Each point is reached from the start by the listed moves, each made 0, 1 or 2 times, or once backwards (-1), plus a little noise. Say if it took an odd or an even number of moves. Then give how often each move was made.

Moves:
(1): [ 28 -14]
(2): [13 32]
Start: [  2 -22]
Points:
[-15  21] => even (-1, 1)
[ 60 -52] => even (2, 0)

Moves:
(1): [ -8  -3   0  -1 -12  13   2  -5  -9  12]
(2): [-2 27  1  5  5  1  2 11  3 -2]
(3): [-1 -6 15  3  6  7  8 -4  2 -6]
(4): [ -7   2   0   6  10   1 -11   5  -2  -3]
(5): [ 15   6  -1  -2  -2   5  -6 -11  -4   3]
(6): [  1   1 -13   0   8  14   7   2   1  -7]
(7): [ 5 -1 -4 -2  6  2  3 -3  6 17]
(8): [-3 -3 -2  6  1 -6  9  5 -6 -2]
(9): [11  4  3 -7  5  4 -4 11 -5  2]
Start: [ -2   1   0   9  10  -2   5 -15   9   1]
Points:
[ 24  39 -15  17  22  16  11 -20   1  -5] => odd (0, 1, 0, 0, 2, 1, 0, 1, 0)
[ -9  55  25  30  31  15 -13  -9   7  24] => odd (1, 2, 1, 2, 1, -1, 1, 0, 0)
[ 29  22 -23  -2  24  60 -14 -28  -7   5] => even (1, 0, 0, 1, 2, 2, 0, -1, 1)
